Each point is reached from the start by the listed moves, each made 0, 1 or 2 times, or once backwards (-1), plus a little noise. Say if it took an odd or an even number of moves. Then give how often each move was made.
In the rows, zero is written as 128.

Moves:
(1): [152 115 122 123 130]
(2): [155 165 146 132 119]
(3): [120 113 158 137 109]
Start: [139 117 121 129 115]
Points:
[132 103 149 136  97] => odd (0, 0, 1)
[162  55  90 115 126] => odd (2, -1, 0)
[249 181 116 119 121] => odd (2, 2, -1)

Moves:
(1): [155 152 160 149 137 147 147]
(2): [106 180 122 126 125 182 109]
(3): [106 144 155 119 109 116 136]
(4): [111 105 129 152 110 143 124]
(5): [121 125 129 140 168 133 126]
(6): [115 113  90  90 147 153 152]
Start: [114 103 103 157 120 129 122]
Points:
[ 59  73 100 142  31 109 111] => even (-1, 0, 1, 1, -1, 0)
[ 96 124  31 123 156 223 115] => odd (0, 1, -1, 0, 0, 1)
[104 117 104 235 110 249 109] => odd (1, 1, -1, 2, 0, 0)

Moves:
(1): [160 126 136 120 130 136 119 127 133 110 112]
(2): [134 161 146 119 120 127 130 129 138 117 132]
(3): [121 139 135 126 128 121 106 127 132 129 112]
(4): [141 136 142 156 135 123 125 135 124 118 132]
(5): [152 148 132 113 161 140 132 131 124 135 117]
(6): [136 121 129 145 124 160 113 128 142 126 158]
(7): [126 120 149 132 132 140 132 137 119 125 133]
(8): [122 127 128 140 130 135 137 150 152 121 113]
(9): [135 122 144 132 133 121 137 101 141 137 102]
Start: [118 113 133 132 133 140 102 136 116 138 148]
Points:
[ 56  69  84 149  82 160  23  95 130 178 206] => even (-1, -1, 2, -1, -1, 2, -1, -1, 0)
[156 104 223 249 195 224  53 185 173 123 125] => odd (0, -1, 2, 2, 1, 2, 2, 2, 1)
[194 163 226 103 189 243  45 125 157 135 119] => even (1, 1, 2, -1, 2, 2, 2, 0, 1)

Moves:
(1): [163 109 147 130 137 126 114 134 146 147 127 131]
(2): [124 134 140 108 142 109 137 131 139 126 128 127]
(3): [106 127 153 129 105 140 127 140 115 121 111 135]
(4): [123 131 142 146 120 116 125 134 142 120 130 124]
(5): [135 135 138 130 146 139 125 113 139 130 136 135]
(6): [141 156 114 128 112 149 127 120 112 149 125 121]
(7): [134 131 129 134 131 130 144 135 129 128 129 138]
(8): [120 137 107 117 162 133 127 141 141 126 134 116]
(9): [134 118 120 123 105 128 123 128 150 125 122 142]
(10): [132 135 131 137 126 124 117 124 125 143 115 151]
(11): [120 126 127 123 129 132 128 130 125 148 145 130]
Start: [121 123 127 139 136 115 134 121 135 129 116 118]
Points:
[135 185 129 123 249  69  96 137 189 222 161  97] => odd (1, 2, -1, 2, 0, 1, -1, 2, -1, 2, 2)
[189 150 108 105 213 133 116  92 215 194 162 123] => odd (1, 1, -1, 0, 2, 1, 0, 1, 1, 0, 1)
[101 150 173 194 121 160 137 154 138 104  71 164] => even (0, -1, 2, 1, 1, 0, 2, 1, 0, 1, -1)
[ 94 190  93 150  93 150 124 174 142 193 118 121] => odd (0, 0, 1, 2, -1, 2, 1, 2, 1, 1, 2)

Moves:
(1): [144 119 123 133 136 138 125 118 113 118 114 126 125 109 129 121 101]
(2): [125 135 132 131 127 123 139 146 136 112 138 140 120 128 113 129 135]
(3): [139 136 136 116 126 123 131 117 122 134 139 121 121 116 123 141 132]
(4): [121 128 132 133 121 124 118 137 115 125 126 133 132 119 121 125 123]
(5): [120 130 127 130 159 107 130 128 126 124 143 130 135 134 130 124 135]
(6): [126 142 132 120 130 138 115 147 136 118 125 121 126 138 132 132 116]
(7): [129 134 124 133 136 134 132 132 126 124 135 126 116 116 140 116 129]
(8): [144 138 121 135 120 118 130 138 115 120 124 131 138 129 137 123 130]
(9): [131 106 135 122 120 121 120 115 140 126 123 120 144 134 134 129 122]
(10): [131 112 145 131 129 126 114 123 129 153 135 134 122 135 135 128 119]
(11): [128 120 113 133 143 132 121 149 118 119 160 132 124 145 135 125 150]
(12): [127 125 140 141 133 139 118 132 137 130 130 141 132 131 142 134 129]
(13): [121 130 102 135 144 128 131 133 143 138 134 127 132 111 133 107 112]
(14): [128 130 134 132 111 134 126 123 122 126 130 118 144 146 126 123 116]
Start: [139 127 132 106 117 129 104 121 122 131 103 130 117 144 124 109 113]
Points:
[146  91 179 112 105 148 109  66 181 217 110 152  81 105 122 119  78] => odd (0, 1, 1, -1, -1, -1, 0, -1, 0, 2, -1, 1, 1, 0)
[164 222 167  60  34 131 134 160 164  87  92 108 123 168  75 164 112] => even (-1, 2, 2, -1, -1, 2, -1, 1, 0, -1, -1, 0, 0, 1)
[131 151 110 135  76 139 123 150 121 124  83 166 138 161 119 115 156] => odd (-1, 0, -1, 0, -1, -1, -1, 1, -1, -1, 0, 1, 0, 0)
[136 101 161 130 151  96  60 199 159  69 145 184 151 181 140 130 144] => odd (0, 2, 0, 1, 1, 1, -1, 1, 2, 0, 1, 2, 0, -1)
[102  93 134 138 157 149  79 137 153  94 137 143 164 201 155 102 127] => odd (0, 0, -1, 0, 1, 0, 0, -1, 1, -1, 1, 2, 0, 1)
[143 159 107 102 147 111  99 171 131 110 128 152  93  53  76 101  68] => even (1, 2, 2, 2, 0, 1, -1, 0, 0, 0, 0, 0, 2, -1)
[148 146 116  87 107 100  79 192  95  33 176  84 178 223 116  96 121] => odd (0, 1, 1, 1, 1, 2, 0, 1, 2, -1, 2, -1, 0, 2)
[178  61 135  96 103 149  95  12 162 175  57 106 140  41 117 105   7] => even (2, 0, 2, 0, -1, -1, -1, -1, 2, 0, -1, 1, 2, 0)

Moves:
(1): [137 127 138 133 127 123 132 134 139 132 129 125 129 133 119 129 130 121
 130 132 125 135]
(2): [128 144 131 133 124 138 137 133 117 128 127 122 133 116 133 135 134 123
 131 127 132 122]
(3): [119 111 133 135 115 130 138 147 132 120 134 131 129 129 136 119 135 124
 141 146 133 126]
(4): [121 121 125 142 134 134 122 119 131 127 129 133 135 135 118 123 125 134
 130 126 126 127]
(5): [125 128 122 135 144 133 136 124 116 124 133 128 132 123 129 116 132 122
 126 116 140 118]
(6): [133 116 125 118 117 134 128 124 141 129 125 131 137 123 121 127 137 110
 128 135 128 123]
(7): [135 134 119 138 130 138 129 134 138 130 135 134 112 132 118 131 123 124
 131 133 139 123]
(8): [107 123 129 126 128 130 107 154 133 130 115 125 125 128 135 123 138 137
 121 124 117 128]
(9): [126 142 128 123 123 127 117 125 143 139 134 123 136 125 126 129 129 125
 126 135 143 137]
(10): [132 124 132 125 124 146 123 122 124 145 131 124 122 129 127 118 127 139
 122 127 131 125]
(11): [126 137 120 128 123 136 130 126 117 136 140 113 130 132 117 122 125 127
 127 136 122 127]
(12): [131 133 130 124 131 121 121 134 126 121 135 142 130 129 122 133 133 137
 132 126 128 136]
(13): [127 119 120 129 132 116 142 136 133 141 127 116 148 123 130 128 134 136
 141 122 126 143]
(14): [119 125 139 121 120 125 151 118 124 134 115 125 123 143 136 130 137 132
 136 111 131 124]
(15): [134 129 122 130 131 132 138 132 133 122 135 120 131 123 131 125 128 135
 128 128 117 124]
(16): [119 134 136 123 131 142 126 132 136 123 137 132 119 122 129 143 122 121
 120 128 131 141]
(17): [124 124 125 131 131 121 122 126 126 124 128 127 128 111 124 135 147 126
 126 128 138 117]
(18): [132 137 136 113 124 128 133 116 124 119 114 124 134 126 110 127 118 128
 132 130 125 126]
(19): [134 126 118 124 151 130 122 124 128 133 134 120 127 139 140 140 130 125
 132 130 139 124]
(20): [121 128 130 121 120 130 132 127 130 133 121 131 144 133 115 132 130 134
 114 142 130 128]
Start: [120 146 127 133 119 113 128 130 129 119 119 125 118 135 117 134 135 113
 117 127 125 123]
Points:
[116 192  81 194 169 160 100 106  92 148 122  70 108 115  56 128 164  83
 137 111 169  50] => even (1, 2, -1, 2, 1, 0, 2, 1, 0, 0, 2, -1, 0, 0, -1, -1, 2, 1, 1, -1)
[101 134 111 121  49 213 105 249 180 141 145 103 126 132 136 126 168  95
  87 247 101  93] => even (0, 2, 2, -1, -1, 2, 1, 2, 0, 1, 1, 0, -1, -1, 2, 0, -1, -1, 1, 2)
[132 197 126 122 204 160  85  79  96 159 145 119 196 165  61 127 120 163
  74 126 160 138] => odd (1, 1, -1, 2, 2, -1, -1, 0, 1, 2, 0, 2, 0, -1, 0, 0, -1, 1, 2, 2)
[129 196 134  89 116 118 106  95 155  87 105 136 187  83  70 201 167  41
 109 221 232  89] => even (0, 2, 1, 0, 0, 1, 0, -1, 2, -1, -1, 0, -1, -1, -1, 0, 2, 2, 2, 2)
[ 74 195 204  94  46 131 151 129 128 111 121 125 184  93   9 171 191  76
 120 173 146 150] => odd (2, 2, 1, 1, 0, 1, -1, 0, 1, 0, 2, 2, 0, 1, -1, 2, 2, 2, -1, 1)
[113 193 159 100 118 148  70 135 155 200 134  65  62 223 118 115 128 172
 102  99  94 156] => even (2, -1, -1, 0, -1, -1, 0, 2, 2, 2, 2, 1, -1, 2, 1, 0, -1, 0, 1, -1)
[125 111 115 118 142 141 131  71 160 118  99 117 214 148  30  89 107  94
  65 144 107 110] => odd (1, -1, -1, 2, 2, 2, -1, 0, 0, 0, 0, -1, 0, -1, 1, 0, -1, 1, 0, 2)
[136 163  73 190 161 138  69 162 189 185 153  86 116 114  87 159 162  62
 124 139 169 128] => odd (2, 1, -1, 1, 0, 1, 2, 1, 1, 0, 1, -1, 1, -1, -1, 0, 1, -1, 1, -1)
[ 68 158 138  93 151 118 127 133 168  75  65 115 134 114 126 198 174 140
 148  57  96 132] => even (-1, 1, -1, 2, -1, 1, 0, 2, 0, -1, -1, 1, 1, 2, 2, 2, 1, 2, 1, -1)
[ 89 137 158 116 115 181 188 159 129 131 146 132 162  89  72 164 222  99
 130 156 220 106] => odd (1, 2, 2, 0, 2, 1, 1, 0, 0, 2, 0, 2, 1, 1, 0, 2, 2, 1, 1, 2)

Moves:
(1): [140 127 126 124 120 129 149 117 125 132 125 131 131 132 125 124 137 126
 129 131 119 140 137 126 118 118]
(2): [134 129 128 124 138 122 122 130 138 125 120 126 118 137 126 131 146 125
 116 131 121 131 128 145 104 127]
(3): [123 121 125 124 133 128 134 126 127 134 125 124 127 132 136 134 131 125
 134 127 135 138 122 128 135 128]
(4): [117 123 126 138 131 127 123 134 125 124 121 117 128 120 119 126 131 122
 124 134 123 128 132 140 135 124]
(5): [126 120 134 129 127 138 125 131 129 130 126 123 142 119 133 121 120 119
 127 128 125 124 129 134 113 135]
(6): [124 127 141 127 125 109 137 144 123 120 141 124 116 143 125 133 129 130
 127 111 133 123 127 139 128 137]
(7): [142 124 122 126 118 121 124 123 132 127 134 121 128 131 126 132 134 125
 127 130 121 131 118 122 133 129]
(8): [122 114 126 140 139 128 133 130 120 136 140 128 111 143 116 121 115 130
 129 116 131 128 121 137 117 131]
(9): [121 133 120 127 123 120 124 125 121 116 131 125 126 123 131 127 121 131
 121 133 125 136 139 124 128 125]
(10): [122 132 127 132 128 133 130 133 135 122 124 127 129 124 136 126 127 129
 137 131 115 135 120 126 131 141]
(11): [142 130 131 137 117 121 137 125 124 132 112 127 112 114 149 126 128 141
 135 135 125 122 129 132 122 136]
(12): [114 127 141 137 129 126 116 135 127 120 134 145 124 119 141 122 139 118
 122 130 119 127 133 125 137 126]
(13): [134 125 131 135 124 121 130 119 140 125 125 134 141 148 130 121 129 118
 128 131 138 125 134 125 136 130]
(14): [131 117 150 121 136 132 125 139 126 141 129 116 128 126 141 130 128 140
 106 137 125 137 130 125 133 122]
(15): [124 117 115 135 132 112 127 125 135 128 125 139 140 121 135 125 136 136
 118 126 133 124 120 140 129 129]
(16): [139 125 137 123 137 129 118 126 135 118 124 133 127 128 124 124 127 125
 142 114 117 133 124 137 138 127]
(17): [143 128 121 127 127 114 119 137 111 130 116 144 133 127 112 134 122 126
 129 137 129 136 123 122 129 134]
(18): [131 124 116 130 128 128 130 134 119 130 130 133 126 131 133 117 136 138
 127 122 119 123 122 133 132 125]
(19): [123 136 135 126 133 130 127 113 133 135 117 126 118 130 129 134 126 124
 122 112 113 133 137 131 136 136]
(20): [126 126 132 135 118 125 119 127 123 132 134 124 133 126 127 139 140 128
 135 119 126 124 125 131 115 128]
(21): [125 133 128 125 121 120 123 133 136 133 140 131 126 121 124 123 131 140
 142 127 125 132 139 133 123 127]
(22): [125 123 123 120 121 131 130 135 127 127 111 128 123 126 129 126 123 121
 120 124 125 122 126 125 125 121]
(23): [131 139 134 135 127 130 122 133 122 128 123 128 131 130 123 120 131 135
 132 125 136 134 121 133 129 133]
(24): [136 128 125 130 127 133 115 136 128 125 131 133 120 135 130 134 125 125
 130 123 134 139 137 122 126 137]
Start: [127 123 129 140 132 123 126 130 118 131 128 129 124 121 115 125 132 125
 125 116 118 127 129 128 136 131]
Points:
[158  92 192 154 103  65  82 155 139 124 109  86  73 106 191 121 162 134
  52 138  54 161 178 177  94 166] => odd (0, 2, 0, 1, 2, 1, 2, 0, 2, 0, 2, 1, 1, 2, 0, 0, 0, 0, 1, 0, 1, 0, 0, 1)
[139  77 231 171  98  22  92 189 113 162 147 156 191  88 134 130 176 143
 102 132 116  85 170 188 112 147] => even (0, 0, -1, 1, 2, 2, -1, -1, -1, -1, 1, 1, 2, 2, 1, 0, 2, 0, 0, 2, 2, -1, -1, -1)
[244  75 103 179 145  33 113  82 160 134 107 225 128 166 101  85 188 129
 153 125  63 187  96 175  97 154] => odd (2, 2, 0, -1, 0, -1, 2, 2, 0, 1, 1, 1, 2, 0, 2, 2, 2, 0, 0, 0, 1, -1, 0, 0)
[153  46 170 171 110 119 118 206  58 179  65  75 164 141 143 137 111 109
 121 112 121 114  77 141 169 172] => even (-1, -1, 2, 2, 2, 1, 0, 0, -1, 1, 1, -1, 2, 2, -1, 0, 2, 2, 0, 2, -1, 1, 0, 0)
[169 114  97 125  92  37  48  86 120 106  48 137 137  71 111 169 165  86
  94  93  40 106 124 173  79 155] => even (-1, 2, 0, 0, 2, 0, 2, -1, 2, -1, 1, 0, 0, -1, 1, 1, 2, 0, 2, 2, 0, 1, -1, -1)
[167  93 150 100  75  82 134 144 142 136 133 112 127 127 143 138 156 137
 147  80  93 209 125 130 105 140] => even (2, 0, 2, -1, 1, 1, 2, 0, 1, 1, 0, 0, 0, 1, 1, 1, 0, -1, 0, 1, 2, 2, 1, 1)
[198  95  78 162 149  49 162 101 153 124  77 226 125 178 126  64 194 146
 175  78  83 154 112 210  89 145] => odd (2, 2, 1, -1, 0, 0, -1, 1, 0, 1, 1, 0, 2, -1, 2, 2, 1, 2, 0, 0, 1, 0, 0, 0)
[176  52 121 128 160  88  64 205  95  97   7 143 123  54 203  83 138 158
  19 150  90 117 124 199 113 119] => even (-1, 2, 0, 1, 2, 0, -1, -1, 2, -1, 2, 0, 0, 2, 2, 2, 1, 2, -1, -1, -1, 2, 0, 1)
[ 67 109 110 168 173 104 119 120 180 139 127 124 149 179  89  96 143 130
 145  52 167 108  77 227  39 160] => even (-1, 2, 1, -1, 1, 0, -1, 2, 0, 1, -1, -1, 1, -1, 2, 0, -1, -1, 0, 1, 1, 1, 2, -1)
[ 99 162 158 125 101  43 142 128 146 111  71  63  85 156  99 136 181 143
  16  95 112 145 207 199 108 107] => odd (1, 2, -1, 2, -1, 2, 0, -1, 2, -1, 0, -1, 1, 1, 1, -1, -1, -1, 2, 0, 1, 2, 2, 0)
